Each row of a before or after table is a point. One or more steps were done to the points. Then noise was added and the rows were shuffled. The steps act on columns, c1 being the first. Name the steps. A step turns or swaps two columns, mirrors them in a line or flattens them onto one, adds a multiple of one to another, or multiplies or shifts one. Angles are multiples of 10 degrees, from the lower column toward the higher: turns from -170 to 170, lines from 10 to 170 but not 90. Use the fewest steps. Two steps may share a column if one is a turn and the other turns, adds or multiplies; they go together, in the order done. Otherwise the lowest column goes first.
In the rows, zero is written as 100.

Before (8 x 3)
141  144  108
71  51  121
88  120  134
59  67  124
89  115  126
141  80  83
65  82  86
109  98  104
After (8 x 3)
108  117  104
71  70  121
90  134  128
89  139  134
142  100  83
59  88  124
141  162  109
65  103  88
Steps: shift c2 by 20

Before (11 x 8)
81  106  103  97  102  112  101  99
91  90  110  108  102  104  102  98
99  116  106  103  108  114  105  104
99  104  106  95  77  111  104  110
96  101  108  106  101  97  86  94
96  101  105  95  85  113  90  87
104  95  104  100  107  91  105  91
107  90  97  101  105  105  86  97
80  111  108  102  97  96  100  110
109  97  80  102  97  111  102  92
98  119  103  62  107  108  103  133
After (11 x 8)
97  90  87  6  108  109  84  69
96  90  95  115  102  98  108  108
91  109  92  120  102  104  107  105
99  100  91  87  78  111  95  93
80  93  89  106  98  95  92  93
99  93  92  108  109  115  85  99
108  102  122  105  96  112  103  99
97  91  99  88  85  112  107  115
81  97  98  92  101  112  94  102
106  96  104  101  106  105  117  102
104  106  100  101  107  90  101  110
Steps: turn c2 and c7 by -130 degrees; turn c3 and c8 by 160 degrees; multiply c4 by 2.5

Before (9 x 11)
113  131  66  86  94  74  94  66  116  106  71
83  140  58  90  90  72  113  109  74  131  86
107  9  54  85  91  68  94  91  118  106  96
94  125  94  119  90  73  92  84  35  100  100
93  85  83  195  126  60  113  108  71  102  98
116  135  82  91  89  77  110  107  98  146  100
120  100  60  98  154  67  91  103  128  109  88
121  74  76  84  117  85  99  106  132  104  53
116  111  100  105  130  70  191  99  111  110  75
After (9 x 11)
115  130  68  84  94  73  35  65  116  106  71
83  140  58  90  91  74  53  108  74  133  85
117  135  80  92  90  78  49  108  101  148  101
106  6  55  87  91  68  34  90  119  105  95
93  86  82  196  128  58  53  108  73  103  99
92  125  93  118  88  72  31  84  36  100  101
121  77  75  82  118  84  38  108  133  105  52
116  111  101  105  130  73  131  102  112  110  75
119  97  59  99  154  67  31  104  130  110  88
Steps: shift c7 by -60

Before (8 x 18)
117  94  110  124  94  103  101  129  129  120  54  123  69  102  94  48  82  102
133  89  53  91  124  116  82  125  120  147  108  137  78  102  71  74  106  110
90  90  72  152  99  98  140  95  114  145  96  127  116  85  105  77  48  88
163  113  123  119  106  87  85  90  160  145  106  139  97  61  70  52  75  63
85  73  124  112  112  72  109  82  55  68  77  90  120  56  89  136  112  136
60  81  100  53  67  75  155  120  113  75  56  95  99  93  95  109  110  132
51  19  137  109  102  64  134  86  104  61  97  83  125  103  79  104  139  123
50  98  132  100  94  72  113  105  88  80  90  74  122  86  73  79  141  109
After (8 x 18)
60  80  97  34  62  72  155  122  111  70  108  96  98  102  98  110  111  129
52  29  136  102  84  66  136  89  106  63  93  82  124  144  76  104  138  126
49  88  129  92  75  71  113  104  90  79  94  74  123  86  72  75  142  113
91  83  75  130  123  100  143  96  116  146  58  125  113  90  106  77  48  85
160  91  120  119  114  88  83  85  158  147  91  139  97  62  70  48  75  63
133  91  51  101  119  113  81  122  122  147  112  140  80  108  71  71  108  110
117  92  111  80  103  101  97  125  130  122  53  119  69  106  94  52  82  100
84  54  124  90  108  73  111  81  57  70  75  91  122  77  89  135  113  138
Steps: turn c2 and c14 by -30 degrees; turn c4 and c11 by -50 degrees; add -0.5 times c17 to c5

Before (14 x 32)
115  103  108  82  64  85  118  136  73  106  60  110  83  109  79  88  89  86  102  93  126  70  111  120  129  88  77  136  109  94  109  92
98  102  94  74  110  73  113  80  141  88  68  114  79  129  76  126  90  79  66  84  145  103  120  74  102  98  98  99  69  112  55  74
138  78  83  98  101  121  99  69  130  69  87  82  104  86  69  78  115  92  131  109  100  116  113  116  83  115  81  80  117  102  106  63
139  78  75  54  87  84  136  96  136  129  58  94  127  129  86  88  103  75  117  107  92  124  87  110  96  94  90  97  92  96  105  70
148  97  117  116  105  82  137  126  98  91  61  113  75  86  98  108  100  99  128  107  112  115  102  84  133  102  119  90  89  84  74  126
109  99  90  82  124  104  83  103  90  79  127  104  72  90  85  131  128  90  91  108  148  128  119  90  71  127  106  145  85  102  85  108
126  82  77  106  103  79  85  92  100  127  97  88  74  103  37  118  104  107  68  109  97  63  75  83  81  119  119  122  80  114  101  126
106  88  127  90  81  61  120  98  104  118  89  77  117  101  52  125  95  128  124  132  136  100  110  120  68  101  99  89  130  101  97  76
90  68  144  83  96  124  116  124  94  127  62  120  92  88  45  87  87  99  84  88  87  83  102  63  124  104  80  111  73  102  106  105
126  72  129  119  73  112  78  96  77  113  127  57  74  89  97  121  123  134  126  78  113  120  132  67  114  94  135  110  87  112  107  79
94  49  78  94  99  111  114  118  80  74  123  82  113  85  71  104  79  132  92  142  99  121  93  89  118  98  113  99  120  81  84  117
131  76  107  118  114  63  91  93  120  90  98  54  84  128  85  83  112  106  104  115  115  95  134  66  71  109  120  88  131  74  116  112
125  72  112  101  98  90  123  79  131  120  106  67  126  125  76  109  116  135  120  128  135  74  88  106  132  107  76  126  112  62  107  70
125  42  103  89  95  71  128  122  119  109  99  65  75  116  98  143  132  121  72  114  94  80  131  104  68  105  93  114  134  62  103  99
After (14 x 32)
81  86  128  88  81  137  90  99  102  118  91  77  118  103  52  125  95  128  123  132  171  101  113  124  68  99  101  88  128  103  97  76
65  69  114  99  95  108  106  80  132  124  106  66  127  127  79  109  115  135  118  128  170  72  87  104  131  107  77  126  114  61  106  69
41  98  117  115  102  97  115  122  97  90  60  112  76  85  99  110  100  100  127  106  124  116  100  124  132  103  118  89  87  86  74  126
112  100  91  79  122  90  118  101  89  81  126  106  72  90  84  131  129  90  90  107  195  129  121  101  74  128  106  144  86  102  84  109
96  84  80  107  102  95  131  92  102  128  97  88  75  103  36  117  106  106  65  110  94  63  76  124  82  118  120  123  80  114  101  124
49  78  75  50  88  116  109  96  136  128  56  95  125  130  86  88  101  73  115  106  83  125  85  109  97  96  90  97  92  94  105  68
95  51  80  97  102  85  85  116  79  74  123  84  114  85  71  106  78  132  91  142  98  120  92  99  118  100  112  97  121  81  87  116
64  40  104  87  96  118  102  121  118  109  100  64  72  115  95  142  132  121  74  116  87  81  130  123  67  104  91  112  134  63  107  99
94  67  146  85  94  57  82  121  93  126  62  120  93  90  44  87  86  100  85  89  73  85  104  98  127  105  80  109  73  104  104  105
85  76  105  117  114  89  128  94  119  91  97  52  85  129  87  87  115  105  104  115  133  97  134  147  70  107  118  90  132  73  120  114
76  80  82  96  102  105  132  67  130  71  88  81  105  88  67  78  114  90  133  107  100  116  113  73  85  115  83  78  115  100  105  62
91  100  94  72  108  91  91  77  140  88  67  115  78  129  75  125  90  79  67  84  190  105  121  136  101  97  100  97  69  113  54  76
74  101  108  83  66  126  101  136  71  106  60  112  83  109  79  88  89  88  102  92  150  70  111  101  132  89  79  134  111  92  110  90
100  74  126  119  72  66  134  96  77  113  129  58  75  91  96  121  123  131  125  78  126  120  132  105  114  94  134  111  86  110  109  77
Steps: turn c1 and c7 by 130 degrees; turn c6 and c24 by -120 degrees; multiply c21 by 2

Before (8 x 64)
66  126  155  90  81  140  80  119  110  115  89  78  58  88  101  114  107  111  120  70  86  72  62  78  47  105  133  127  87  132  121  112  132  67  89  97  117  79  102  98  76  56  94  91  138  69  145  73  96  108  80  138  79  51  28  107  105  74  33  139  126  76  152  100
101  65  93  98  79  99  66  49  127  101  121  83  62  91  99  106  65  91  116  98  73  96  108  85  133  62  132  90  134  73  112  122  38  78  61  136  111  56  70  91  98  103  135  83  72  123  51  116  87  165  127  117  59  103  103  89  32  97  120  127  104  108  108  145
64  125  144  56  87  177  92  82  139  110  137  81  118  86  85  102  171  129  95  116  82  120  147  114  76  82  82  48  59  96  51  89  153  99  176  68  115  110  92  106  122  74  92  110  132  61  88  39  93  127  124  90  117  132  122  95  60  121  114  40  96  131  72  133
55  61  124  90  98  128  132  83  119  133  92  82  128  86  50  87  112  97  46  71  51  75  123  106  87  91  124  86  104  78  119  59  70  76  90  101  132  124  94  125  73  102  37  92  135  85  84  92  82  83  115  75  130  102  82  89  113  93  114  113  97  115  77  89
143  70  115  139  124  97  80  136  104  67  135  113  8  70  145  143  88  76  107  138  119  84  76  73  49  105  78  86  127  75  99  122  105  121  67  76  52  63  107  120  120  109  111  41  114  87  100  93  110  121  50  87  170  105  73  101  97  94  86  99  117  113  85  92
115  98  107  111  76  101  99  50  79  129  74  89  112  138  120  142  134  110  87  59  106  97  89  120  80  118  124  112  84  131  112  116  77  46  143  118  102  95  97  129  133  89  127  65  104  83  158  96  76  123  47  126  147  64  118  78  114  132  107  120  128  69  127  93
122  50  102  147  89  126  106  119  146  159  97  89  106  113  120  102  110  100  84  110  72  111  113  115  72  94  74  71  128  124  128  136  116  105  77  109  98  116  113  76  64  85  152  88  115  66  56  119  86  70  64  118  100  80  92  119  87  114  110  136  84  120  98  107
122  146  127  169  99  97  99  120  57  124  135  72  93  93  139  117  87  103  50  87  78  141  97  129  132  110  84  68  94  148  103  121  81  159  88  85  91  83  98  134  104  71  112  87  107  94  108  81  147  99  151  116  90  89  100  119  81  69  116  85  101  152  73  129
After (8 x 64)
56  61  126  89  125  127  133  81  122  137  74  81  101  85  52  84  113  99  47  58  64  75  123  108  88  89  124  87  102  76  115  59  70  72  93  100  135  70  95  128  73  98  38  97  136  85  82  91  79  81  117  74  128  101  84  89  111  95  114  112  99  113  91  88
113  98  108  113  113  102  101  47  80  128  126  91  80  141  122  144  134  106  87  112  59  98  89  121  80  118  125  108  83  132  112  115  73  43  145  118  101  43  99  127  132  90  126  65  106  84  160  96  75  124  48  127  146  59  118  76  115  131  109  117  130  68  73  92
123  147  127  168  90  94  98  117  55  126  75  73  98  92  141  114  87  104  49  80  81  142  97  127  131  108  86  66  91  148  104  123  81  158  86  85  92  31  98  134  104  72  116  87  111  93  105  81  147  98  152  118  89  88  98  120  82  68  116  86  103  150  138  128
65  127  148  56  121  177  90  82  138  108  72  82  92  87  84  102  173  130  94  79  110  118  146  115  74  82  80  49  58  95  51  87  155  100  174  67  115  62  88  107  120  74  93  109  130  61  86  38  95  128  126  90  119  133  124  92  58  124  116  41  98  131  138  133
66  128  155  91  63  141  81  120  111  114  153  77  74  87  100  114  108  112  122  91  70  72  62  77  49  107  136  126  88  130  123  115  134  68  91  98  115  29  100  97  78  58  92  93  140  69  144  75  97  109  78  139  79  51  29  110  110  73  35  141  125  75  89  100
121  51  102  148  107  126  107  119  146  157  98  90  94  112  121  103  110  99  87  72  106  112  115  113  71  95  73  70  130  122  129  138  117  105  77  109  99  69  116  77  63  87  152  89  116  64  54  122  84  69  62  118  103  77  92  118  87  114  109  136  83  120  96  105
100  67  91  99  69  99  63  51  131  101  111  81  75  89  102  106  64  87  115  74  94  94  104  82  134  65  130  92  135  72  115  121  36  77  61  137  112  7  68  90  99  104  136  83  70  122  50  116  89  165  128  116  58  103  103  89  33  100  119  125  102  112  122  145
144  69  115  139  3  98  78  138  102  67  86  111  109  70  145  141  87  76  109  114  139  82  73  74  51  103  79  89  128  73  100  124  106  119  67  76  53  12  111  123  119  110  112  40  114  87  100  95  112  121  52  88  170  104  71  104  98  93  82  99  117  115  137  92
Steps: mirror c5 and c13 in the line at 50 degrees; swap c11 and c63; mirror c20 and c21 in the line at 50 degrees; shift c38 by -50

Before (14 x 64)
125  129  91  77  62  91  132  182  80  124  119  156  56  76  120  55  135  103  69  110  109  102  98  84  131  131  119  72  92  85  77  105  96  105  97  71  153  80  115  78  127  119  124  101  137  104  108  133  69  109  127  122  76  87  111  108  131  119  103  115  116  147  97  123
140  102  66  57  134  136  110  91  97  79  103  132  93  144  136  89  148  95  91  59  78  120  110  109  118  109  52  119  106  109  105  154  102  130  122  102  110  120  107  89  102  70  138  118  112  114  70  107  114  165  145  78  96  133  89  74  134  80  80  133  71  108  121  69
114  88  102  103  100  104  93  120  146  71  95  95  116  101  124  66  119  131  133  84  102  99  89  127  67  123  116  120  87  103  97  103  93  81  94  109  67  85  83  88  110  99  87  154  128  96  117  141  100  81  131  111  70  113  130  86  57  72  116  88  72  137  99  64
95  75  126  113  126  65  77  102  99  91  91  83  80  113  134  94  69  108  83  100  93  117  112  122  83  43  119  151  74  76  111  123  106  101  82  128  161  125  66  87  112  97  114  133  85  56  99  163  97  57  76  121  121  83  106  73  71  112  93  119  99  140  103  102
93  110  86  57  138  148  122  112  88  110  102  81  129  106  109  101  67  78  149  141  76  95  109  98  105  104  67  96  68  111  111  98  155  121  68  123  108  78  28  141  108  67  86  96  94  95  79  144  48  58  138  95  98  96  131  79  105  99  101  116  117  125  71  31
83  117  92  83  75  115  93  110  74  100  86  100  68  81  92  67  145  113  70  96  131  112  135  185  58  79  129  124  104  88  131  119  83  92  56  81  132  111  115  119  73  95  113  101  132  128  98  74  77  133  81  141  83  135  75  67  63  84  92  133  67  150  106  37
78  100  87  119  117  103  123  125  91  60  71  90  67  92  134  54  126  93  74  91  82  103  148  50  102  122  71  68  89  130  93  127  111  108  70  66  126  55  37  69  54  103  81  140  90  84  118  106  109  104  98  102  48  87  114  97  102  116  81  75  68  104  163  80
106  107  134  126  100  85  111  96  70  112  92  52  115  63  81  89  133  45  111  89  125  51  91  111  63  110  156  115  110  92  97  47  91  112  82  97  90  136  112  77  94  103  109  76  95  75  113  123  125  59  134  103  75  94  107  119  102  58  115  118  101  107  104  75
109  92  65  76  102  101  75  86  113  77  96  64  58  128  7  134  82  186  143  74  72  75  93  126  93  70  86  91  86  53  134  87  102  140  97  150  111  102  146  80  84  161  126  79  99  115  90  119  59  104  111  82  114  107  118  86  126  94  147  75  91  149  119  79
57  63  119  83  102  61  128  144  96  102  100  126  88  89  101  84  105  118  115  32  81  105  134  117  113  96  105  98  84  87  97  118  124  103  98  66  165  120  115  101  108  80  78  102  87  97  110  106  75  81  83  103  115  84  30  85  137  144  86  87  88  107  124  77
142  117  100  90  102  50  97  111  144  128  134  83  124  114  94  118  82  121  78  43  142  135  88  149  102  102  96  147  121  126  108  116  114  100  82  79  100  92  118  126  105  48  95  97  72  102  106  152  46  88  82  99  95  108  58  124  74  69  130  115  47  102  84  111
134  58  74  58  88  87  68  114  100  92  107  75  137  118  150  104  68  143  98  81  83  118  136  108  90  85  89  157  102  83  123  118  147  129  86  130  108  113  116  74  50  103  68  101  99  88  101  120  108  87  95  67  97  76  100  124  96  85  38  82  96  131  94  81
100  93  109  80  106  85  69  123  103  98  93  112  68  88  92  72  118  121  85  13  68  51  88  101  77  44  148  99  100  101  165  94  124  115  58  156  101  109  109  117  82  88  106  107  120  136  114  174  133  111  139  94  106  133  147  78  73  118  107  110  114  135  85  100
95  112  85  62  83  114  50  117  125  91  55  99  87  72  90  43  116  63  114  96  79  75  119  127  111  98  74  146  110  67  171  97  125  101  112  98  89  96  97  101  82  70  99  103  59  113  79  133  83  100  120  84  78  105  95  91  96  99  52  132  94  109  69  114
After (14 x 64)
79  62  119  88  102  61  127  142  96  101  100  81  87  90  101  84  105  117  114  32  82  105  109  115  112  97  105  75  83  88  97  117  123  104  99  88  165  120  64  100  109  81  57  101  88  97  109  106  75  126  83  103  115  84  30  84  137  45  86  88  89  108  123  77
97  117  99  61  101  51  97  112  143  128  134  88  124  115  93  118  82  121  78  42  142  134  120  150  102  104  96  158  120  126  109  116  114  100  82  137  100  92  109  126  104  48  142  97  72  101  106  152  46  83  82  100  96  108  59  124  75  103  129  115  48  101  83  111
87  88  102  89  101  103  93  119  146  72  95  82  117  100  124  67  120  130  133  84  101  98  85  127  68  123  116  134  88  102  97  104  93  82  93  116  67  87  113  87  111  99  114  154  129  96  117  141  100  94  131  111  71  113  130  85  57  125  116  88  72  137  99  65
114  118  92  72  75  114  93  111  74  99  87  132  68  81  92  68  145  112  69  96  130  112  108  185  59  79  128  114  104  88  132  119  83  92  56  125  132  111  63  120  73  95  83  100  132  127  97  75  78  101  82  140  83  134  74  67  62  97  92  133  67  149  106  37
139  101  66  56  134  137  110  90  98  80  102  167  93  144  136  89  148  96  91  59  80  120  105  109  118  109  53  74  106  109  104  155  101  131  122  114  110  120  89  88  102  70  141  118  112  115  69  108  114  131  145  77  96  133  89  74  134  115  81  132  72  108  121  68
100  112  85  41  83  114  49  117  126  91  55  100  87  73  90  43  116  63  114  96  79  74  93  126  109  98  74  122  111  68  171  96  125  102  110  102  90  96  83  101  82  69  95  103  58  113  79  132  84  100  120  83  78  104  95  92  96  99  53  133  94  110  68  115
87  109  86  69  139  148  121  112  88  111  102  57  129  106  109  102  67  78  149  141  75  95  27  99  105  104  67  39  68  112  111  97  156  121  66  87  108  79  104  141  107  66  93  96  94  93  80  144  48  81  139  93  99  96  131  79  105  118  102  115  118  125  71  31
124  129  91  101  62  91  132  182  81  125  119  109  56  76  120  55  135  103  70  110  109  102  116  84  131  130  120  28  92  85  78  104  96  105  97  105  153  80  99  78  127  120  125  102  138  105  109  132  69  156  128  121  76  86  111  108  131  66  103  115  117  147  97  123
109  108  135  111  100  85  112  97  71  112  91  60  114  63  81  88  132  44  110  89  127  51  112  112  64  111  157  156  111  92  98  48  92  111  83  134  90  136  107  77  94  103  105  76  96  75  113  122  125  53  134  103  74  94  108  119  101  125  116  118  100  107  104  75
125  91  65  87  102  101  75  87  113  77  96  103  58  127  7  133  82  186  143  75  72  75  147  126  93  71  85  55  86  53  133  88  101  139  96  72  111  101  99  79  85  161  108  79  98  115  90  120  58  66  111  83  113  107  118  86  125  142  147  75  91  149  119  78
114  75  125  77  126  64  77  102  99  90  91  58  80  113  135  95  69  109  82  101  95  117  64  123  83  42  119  195  74  76  111  124  106  101  81  73  161  124  95  88  112  97  95  133  85  55  99  163  98  82  76  121  121  83  106  72  71  114  93  119  99  140  103  102
105  93  109  85  105  84  69  123  103  97  93  113  69  88  93  73  119  122  85  12  68  51  110  101  76  43  149  73  100  101  166  94  124  115  59  51  99  109  111  117  84  88  101  106  121  137  113  174  133  111  140  94  106  134  148  78  73  131  108  110  115  135  85  100
68  59  74  31  88  86  68  114  101  92  107  87  137  117  149  104  69  143  99  81  83  119  109  108  90  85  89  134  102  82  124  117  147  129  86  91  108  113  62  74  51  103  133  101  98  88  101  120  108  76  95  66  97  75  100  124  95  131  38  82  96  131  94  81
81  100  86  135  117  103  124  125  91  59  71  105  67  92  134  53  126  93  74  92  82  103  29  50  102  122  71  75  88  129  93  129  111  109  71  109  126  56  63  70  53  103  78  141  90  83  117  106  109  90  98  102  48  87  113  96  104  63  81  75  68  104  163  81
Steps: swap c1 and c43; turn c4 and c28 by 40 degrees; multiply c28 by 2; swap c12 and c50; turn c23 and c39 by -100 degrees; turn c36 and c58 by 130 degrees
